Each point is reached from the start by the listed moves, each made once or not at all, plus a little noise. Is the number of moves made odd or even? Then give how often each move was made.
In the rows, 128 means zero.

Moves:
(1): [109 149 129 104 142]
(2): [131 127 184 106  91]
Start: [134 160  93 128 128]
Points:
[107 182 150  82 108] => even (1, 1)
[115 178  94  99 142] => odd (1, 0)
[129 157  91 127 129] => even (0, 0)

Moves:
(1): [162 123 126  85 142  95 146 113 138]
(2): [165 105 144 111 157 124 151 155 166]
(3): [139 104 123 130 152 133  70 125 133]
(4): [113 143 125 138 134 123 102 140 110]
(5): [129 121 136 174 136 113 128 141 124]
(6): [157 136 154 146 127 142 152 148 128]
Start: [124 124 127 123 124 143 131 128 136]
Points:
[207  66 145 111 201  95 115 152 185] => even (1, 1, 1, 0, 1, 0)
[162  93 151 153 162 125 154 170 171] => even (0, 1, 0, 0, 1, 0)
[191 103 178 170 160 138 178 188 171] => odd (0, 1, 0, 0, 1, 1)
[187 126 151 101 137 124 174 133 146] => even (1, 0, 0, 0, 0, 1)
[109 138 124 133 129 137 106 141 118] => odd (0, 0, 0, 1, 0, 0)

Moves:
(1): [148 148 133 111 149 105 152 150 141]
(2): [126 103 127 117  91  99 108 129  96]
(3): [136 108 165 118 137 110 130 125 116]
(4): [126 151 120 142 138  97 107  96 133]
(5): [118 134 140 132 145 124 125 156  67]
(6): [126 108  99  86 170 110 127 146 121]
(7): [162 144 139  82  97 144 108 118  90]
(8): [129 136 133 125 128 133 127 164 139]
(9): [113 128 136 105 119 157 130  98 116]
Start: [131 134 142 144 119 132 125 116 110]
Points:
[121  97 193  95  81 120 113 117  66] => even (0, 1, 1, 0, 0, 0, 0, 1, 1)
[159 132 183 114 152  90 151 133 114] => even (1, 0, 1, 0, 0, 0, 0, 0, 0)
[170 160 174  65  86  91 104 192   7] => odd (1, 1, 0, 0, 1, 0, 1, 1, 0)
[131 142 145 137 120 139 124 157 117] => odd (0, 0, 0, 0, 0, 0, 0, 1, 0)

Moves:
(1): [118 124 126 111 117 107 106  92 152 148 103 166 131  99 118 124]
(2): [148  98 136 141 102 134 171 129 122 118 143 112 110 125 122 116]
(3): [104 111 134 129 160 100 110  91 144  99 137 115 129 161 129 108]
(4): [105 124 154 141 139 142 143 141 106  99 101 130 138 167 144 126]
(5): [158 165 115 181 115 142 150 125 120 122  98  79 133 172 149 120]
(6): [150 136 162 140 125 151 119 129 105 158 138 142  89 104  96 129]
(7): [139 145 108 129 124 104 111 143 139 104 116 133 161 146 124 108]
(8): [160 119 151 144 142 122 139 158  96 159  73 159 152 120 166 150]
(9): [120 107 150 113 125 139 149 158 157 133 121 120 132 169 122 143]
(10): [158 106 113 109 158 151 112 156 131 107 123 131 141 123  81 172]
(11): [153 152 143 125 155 134 118 138 161 124 120 149 119 128 114  91]
(12): [131 154 140 116 107 143 132 118 142 127 161 132 116 147 143 109]
(13): [116 111 113 123 147 135 118 131  95 150 106 114 128 144 133 143]
(14): [110 117 127 113 105 112 118 123  92 102 129 123 110 101 152 122]
Start: [106 118 102 144 144 127  97 131 165 111 134 130 143 125 123 111]
Points:
[166  56 128 118 150 109  50 118 101 101  80 176 131 114 102 113] => even (1, 1, 1, 0, 0, 1, 1, 1, 0, 1, 0, 1, 1, 1)
[157  75 183 136 146  83  88 142 180 101  63 198 123 130 117  47] => odd (1, 1, 1, 0, 0, 1, 1, 1, 1, 0, 1, 0, 0, 1)
[114  97 143 100 148 182  80 206 107  62 105 135 136 203  95 139] => even (0, 0, 0, 1, 0, 1, 1, 0, 1, 1, 0, 1, 1, 1)
[114 100  73 109 197  81  24  95 219  49 100 161 196 143  62 115] => even (1, 0, 1, 0, 0, 0, 1, 0, 0, 1, 0, 0, 0, 0)

Moves:
(1): [124 121 130 145 140 131 146 110 122 104 111 117 149 121 129 117 133 126
 142 119 128 138 104 130 134]
(2): [138 110 129 122 121 132 124 137 115 134 122 133 131 135 125 126 132 113
 126 119 132 120 142 122 128]
(3): [128 137 122 126 140 121 123 126 123 137 137 126 118 144 129 133 134 142
 114 125 122 139 126 109 121]
(4): [141 147 135 136 136 121 124 124 125 128 130 113 125 140 129 122 125 128
 132 117 143 139 113 141 125]
(5): [141 137 123 146 136 130 137 127 135 125 140 129 139 135 125 114 132 144
 134 124 141 120 138 136 120]
(6): [158 124 111 137 111 134 132 121 127 130 120 128 128 140 138 128 140 142
 123 128 121 107 114 119 132]
(7): [126 120 112 126 109 151 139 141 121 132 124 125 135 130 119 151 132 123
 111 107 136 131 146 119 128]
(8): [129 133 146 118 134 125 126 124 140 124 120 137 132 131 134 142 106 115
 120 125 117 115 127 114 141]
(9): [132 147 141 147 137 122 142 125 131 118 126 129 140 125 121 139 145 115
 147 148 134 133 154  99 123]
(10): [130 119 140 124 137 148 142 130 109 124 130 125 119 127 112 134 121 127
 136 132 124 122 135 125 145]
(11): [121 127 123 126 125 122 127 131 117 136 137 128 133 128 143 116 131 124
 125 124 117 117 131 124 125]
(12): [133 130 116 124 136 122 119 119 135 119 131 131 130 120 121 132 129 136
 111 135 125 127 120 141 154]
(13): [132 131 132 129 131 134 128 122 121 137 124 115 130 121 136 134 125 128
 116 136 147 137 132 123 135]
(14): [121 138 126 102 126 119 124 125 123 103 127 122 107 134 124 134 139 134
 125 129 124 117 113 125 141]
(15): [100 121 126 139 130 126 116 127 124 131 109 122 125 138 140 130 125 117
 133 118 135 133 136 129 137]
(16): [134 131 136 129 105 133 123 112 143 136 114 123 136 121 120 121 140 133
 136 131 136 119 122 134 134]
(17): [146 126 119 130 148 114 130 143 129 130 115 144 116 127 110 125 122 123
 156 106 111 128 129 133 117]
(18): [133 119 128 132 152 141 121 130 136 147 119 132 136 116 133 131 129 123
 148 108 135 140 117 130 126]
(19): [136 118 137 128 129 127 122 134 139 119 131 110 117 120 135 127 128 108
 122 112 121 127 139 122 114]
(20): [124 114 111 135 133 129 138 120 131 128 129 135 118 127 127 119 123 123
 130 127 126 132 120 132 128]
(21): [144 130 113 114 125 132 126 128 116 119 126 122 126 138 140 134 125 119
 140 130 138 130 140 120 143]
(22): [134 134 118 121 131 132 112 137 130 124 130 159 136 135 127 109 118 121
 125 147 120 119 130 115 146]
(23): [136 121 134 131 124 122 131 129 131 138 130 139 117 119 122 133 121 136
 132 123 136 132 137 136 136]
(24): [118 132 116 139 117 126 126 110 124 129 135 132 109 133 141 133 109 128
 136 125 133 119 148 129 117]
Start: [132 132 125 142 122 129 125 124 136 126 130 119 127 125 129 119 133 140
 162 128 127 125 121 148 134]
Points:
[209 138  66 182 133 167 114 118 119 161  96 146  96 179 122 127 111 156
 225  58 166 111 158 131 172] => even (0, 0, 1, 1, 1, 1, 1, 0, 0, 1, 0, 0, 0, 0, 1, 1, 1, 1, 0, 0, 1, 1, 1, 1)
[151  99 131 164 146 181 162  89 122 129  80 111 180  92 115 144 142  90
 172 103 146 120 135 105 200] => even (1, 1, 0, 0, 0, 0, 1, 1, 1, 1, 1, 1, 1, 0, 0, 1, 0, 1, 0, 1, 0, 0, 0, 0)
[215 157  98 135 108 121 119  98 146  88 125  92 118 158 128 124 199 146
 159 129 137  85 150  97 165] => even (0, 1, 1, 0, 1, 1, 0, 0, 1, 0, 0, 1, 0, 1, 0, 1, 0, 0, 1, 0, 1, 0, 0, 0)
[195 141  80 148 177 110 124  78 115 107 100  89  80 157 186 121 110 112
 200  47 115 120  83 107 142] => even (1, 0, 1, 1, 0, 1, 0, 1, 0, 0, 1, 0, 1, 1, 0, 0, 1, 1, 1, 1, 1, 0, 0, 1)
[142 118  81 156 134 151 143 107 104  78 120  76 118 157 137 126 171 156
 126  74 113  95 116 116 177] => odd (1, 0, 1, 0, 1, 1, 1, 0, 0, 1, 1, 1, 0, 1, 1, 0, 0, 0, 1, 0, 0, 0, 0, 0)
[183 133 104 163 167 130 149  92 171 105  82 128 130 109  90 125 127 148
 202  44 151 127  70 183 181] => even (1, 0, 0, 1, 1, 0, 1, 1, 0, 0, 0, 1, 0, 1, 0, 1, 1, 1, 0, 1, 0, 0, 1, 0)
[198 125  65 180 119 121 116  74 119 126  93 140 131 138 141  64 125 130
 184 107 130  91  92 154 175] => even (1, 1, 0, 1, 0, 1, 0, 0, 0, 0, 1, 1, 1, 0, 0, 1, 1, 0, 0, 1, 0, 1, 0, 1)
[200 128 109 149 194 123 146 122 140  84  89 181 136 132 110 106 120  97
 249 100 135 111 134 105 181] => even (1, 1, 0, 0, 1, 0, 0, 1, 1, 0, 0, 0, 0, 1, 0, 0, 1, 1, 0, 1, 1, 1, 1, 0)
[166 125 119 101 152 126 121 102 125 118  98 130  84 132  88 138 121 135
 152 113 112 101 107 127 199] => even (0, 1, 1, 0, 0, 0, 0, 1, 0, 1, 0, 1, 1, 1, 0, 1, 1, 0, 0, 1, 0, 0, 0, 0)
[121 153  92 138 133 111  83  72 158 110 130 127  92 148 166  98 107 129
 125 125 126  80 137 117 186] => odd (0, 0, 1, 0, 1, 0, 0, 1, 0, 0, 1, 1, 1, 1, 1, 1, 0, 0, 1, 1, 0, 1, 0, 1)

Moves:
(1): [158 109 145 121 131 128 121 115 124 136 146 132 131 136 127 152 127 125
 120 146 117 132 136 114  95]
(2): [132 116 129 109 134 110 130 138 116 133 110 128 120 128 116 132 119 122
 148 129 127 131 125 136 119]
(3): [119 122 122 119 116 149 120 138 123 133 115 121 141 141 133 137 117 113
 125 120 133 119 144 145 143]
(4): [109 121 108 130 137 131 115 126 129 113 159 100 100 132 102 131 141 126
 129 147 116 120 143 138 117]
(5): [116 134 122 125 103 136  96 151 132 139 118 127 107 111 125 118 158 135
 135 146 140 124 115 126 127]
(6): [126 133 126 149 138 123 148 128 105 131 114 155 123 119 137 134 131 147
 121 114 116 153 163 140 157]
(7): [126 129 130 130 105 111 134 137 109 126 121 139 129 114 135 135 131 111
 130 113 121 137 126 122 134]
(8): [113 128 124 137 133 112 128 120 142 123 131 114 140 116 131 132 125 118
 136 138 126 133 106 141 135]
(9): [134 121 123 127 110 134 138 123 148 135 141 138 133 110 110 145 126 134
 134 141 124 161 133 129 125]
(10): [124 132 141 124 102 117 113 116 148 140 127 123 140 127 129 111 165 121
 117 113 125 128 104 143 134]
(11): [122 154 126 125 128 128 119 139 133 146 136 145 115 123 127 122 111 110
 141 139 132 115 117 102 125]
(12): [114 125 128 132 124 121 121 132 132 130 135 128 131 116 129 118 123 134
 141 125 137 131 122 135 130]
(13): [138 151 128 133 136 131 121 127 140 126 127 125 126 122 165 116 134 151
 120 137 113 116 143 134 122]
(14): [122 124 128 129 125 115 132 144 129 124 129 132 139 124 126 130 140 125
 133 132 119 127 132 130 121]
(15): [118 134 107 122 116 120 127 142 115 139 128 116 133 125 123 112 119 130
 123 125 134 126 128 116  99]
(16): [ 94 127 129 128 124 155 135 119 139 124 124 140 112 122 116 125 111 110
 128 145 130 128 137 142 146]
(17): [119 111 107 132 118 134 117 113 163 133 135 166 123 142 148 113 117 134
 142 123 150 149 120 150 125]
(18): [133 117 123 112 114 121 137 133 120 133 124 118 136 139 116 132 138 129
 119 145 149 137 138 134 149]
(19): [116 111 129 127 132 122 129 137 156 144 146 129 113 153 136 139  99 133
 147 119 157 147 133 131 110]
(20): [106 140 123 108 146 170 129 139 152 119 138 119 142 138 160 142 115 111
 127 138 131 135 118 135 119]
(21): [130 111 144 117 147 106 146 116 126 124 128 114 134 107 123 136 133 128
 109 135 114 120 116 116 137]
(22): [117 142 132 121 150 135 140 110 111 130 121 150 103 101 119 166 136 115
 136 144 133 101 135 130 154]
(23): [110 113 125 116 115 119 135 110 126 141 133 114 122 148 115 121 126 144
 161 132 138 119 109 121 131]
(24): [140 113 126 135 121 153 132 124 131 137 149 123 116 134 131 124 130 127
 127 133 123 132 134 136 121]
Start: [138 120 141 126 123 117 133 122 111 135 129 140 139 109 108 136 123 114
 130 125 109 128 122 137 125]
Points:
[ 64 113  88 121 105 148 131 132 136 131 147 161 134 138 175 146 123 123
 166 131  94 149 168 199 144] => odd (0, 0, 1, 1, 0, 1, 1, 0, 0, 0, 0, 0, 1, 1, 0, 0, 1, 0, 0, 1, 0, 0, 1, 0)
[ 65  78  86 116  74 133 127 118 175 184 206 174  81  94  86 195  83  62
 202 177 174 174 139 194 158] => even (0, 0, 1, 1, 0, 0, 1, 1, 1, 0, 1, 1, 0, 0, 0, 0, 1, 1, 1, 0, 0, 1, 0, 1)
[ 83 148 118  37  77 111  84 142 102 191 150 113  79  89 102 162 181  79
 174 215 121  85  94 123  87] => odd (1, 1, 0, 1, 1, 0, 1, 0, 0, 1, 1, 0, 1, 0, 1, 0, 0, 1, 0, 1, 0, 1, 1, 0)
[120 101 133  74  36  67 119 126 133 204 144 203 124  32  80 174 188  76
 135 192 130 147  86 111 115] => even (1, 0, 0, 0, 1, 0, 1, 0, 1, 1, 1, 0, 0, 1, 1, 0, 1, 1, 0, 0, 1, 1, 0, 0)
[ 70  93 151  93  26  90 123 119 188 207 168 146 154 107 112 161 105  81
 191 179 139 166 111 168 134] => even (1, 0, 1, 0, 0, 0, 1, 1, 1, 1, 1, 1, 1, 1, 0, 1, 0, 1, 1, 0, 0, 0, 1, 0)
[ 55 167  77 116 128 177 115 149 130 142 141 124 107  45 132 191 146 113
 137 197  95 135 170 189 144] => even (0, 0, 1, 1, 1, 1, 0, 1, 1, 0, 0, 0, 1, 0, 1, 0, 0, 0, 0, 1, 0, 1, 0, 0)
[112 113  68  81  42 201  74 164 169 187 200 145 106 112 144 153 124  87
 139 214 126 165 154 155  64] => odd (1, 0, 1, 1, 1, 0, 1, 0, 1, 0, 1, 0, 1, 0, 1, 0, 1, 1, 0, 1, 0, 0, 0, 1)
[ 97  92 166 116 157 142 172 122 183 148 175 173 143  74 157 195  81 131
 130 177  86 199 176 163 108] => even (1, 0, 0, 0, 0, 1, 0, 0, 1, 0, 0, 1, 1, 1, 0, 1, 0, 0, 1, 1, 1, 0, 0, 0)
[ 12  61  80  98  24 204 108 125 197 178 175 153 113 120  92 127 170 111
 178 189 147 198 146 249 180] => even (0, 0, 1, 1, 1, 1, 0, 0, 1, 1, 0, 1, 0, 1, 0, 1, 1, 1, 0, 1, 0, 0, 1, 1)
